Every row gives one point. Before rounding, the points of a table are all equally far from one centre. They may lie mostly on one side of it. Write the centre, to within rounding.

Points, 6 rows:
[[-22   9 -60]
 [ 23  27  12]
 [  2  40  20]
 [  8  48 -26]
 [ 24  31   5]
 [ 20 -13  15]]
Centre: [-16   7 -11]

Points:
[[-36  13 -46  50 -14   7]
 [-53 -33 -18  47 -28  24]
 [-21 -52  -7  16 -42   6]
 [-44  -6 -15  22 -28  41]
 [-44 -19 -33  26 -19  53]
 [-32  14 -14  24  -7  23]
 [-21  -2 -10  29  -9  39]
 [-28 -44 -22  21  -2  47]
 [-60  -9 -40  13 -31  38]]
Centre: [-25 -23 -40  18 -18   8]

Points:
[[ 12   3 -13  -4 -19  17 -35 -14  16]
 [-14 -12 -17  -3   5  60   5 -25 -26]
 [-24   8  -8 -17   3  35  -3 -22 -48]
 [ -3 -17 -17  -7  13  13   5 -34 -53]
 [  4  18 -24 -26 -15  -8  10 -12 -21]
 [ -7   9 -23   8   7  26 -22 -48 -28]
 [ -1  -4 -27 -28 -29  35 -24   6 -31]
 [ 12  16 -18   8   6  10 -25 -39  -9]
 [-25  24 -10   4   8  29  13 -18 -35]
 [ 18 -23 -48  -3   2  33   4   2 -28]
 [ 14 -23 -41 -16 -15  41 -23 -13 -10]
 [-17 -11  15  22   6  23 -38 -10 -25]
 [-25 -31 -43 -14 -28   5 -20 -28 -30]
 [ 30 -11 -28   7  10  25 -10   8 -33]
 [-24 -16 -19   5  -2  22 -40  -3 -52]
 [  5  11 -42   5  14  30 -30  -1 -15]]
Centre: [-10 -11 -17   4 -10  15  -6  -9 -17]

Points, 18 rows:
[[-11  -9 -21 -22  24  51  -5  15 -31  -1 -15  36]
 [-26  -4 -32  24  32  -2  27  20 -34   7   3   8]
 [ -8  -7   1  33  26  25  36  -8 -38   4   2  55]
 [ 10  27 -12   5 -24  17  32  14  -5 -25 -21  29]
 [  9   8 -40  31  11  20 -11  32  13 -24 -32  24]
 [-14  25 -11  17  25  45  10  11 -30   6  25  30]
 [-16 -39 -14  10 -39  41  -4  50 -27 -24  -6  30]
 [-23 -42  17 -19  12  31  -1  60  -2 -19  34  38]
 [-22 -40 -14  -8  20 -13  32  19 -16  25  54  24]
 [ -9 -21  -1  12  36 -27  52  38  11  -9  19  20]
 [-12  26 -17   2  42  14   5   5   3 -16  15   3]
 [-34  18 -16  -1  11  30  28  21 -10  -6   7  12]
 [ -9 -16  18   9 -35  33  18  40   9 -12 -31   5]
 [-37 -27  -1  -9  15  23  13  17 -20 -37  -8   4]
 [ -3   8 -17   0  43   2  38  27 -13 -35   4  14]
 [  2  21 -36  17 -17  -6 -11  23  -2  -4  -6 -15]
 [ -2   6   5   3  30 -18  47  10  17   8  17  -1]
 [ -2   9   6   5  39  16  27  24  -7  31  30  60]]
Centre: [ 20 -27  -4  12   2  13   4  20  -4  -1  14  22]
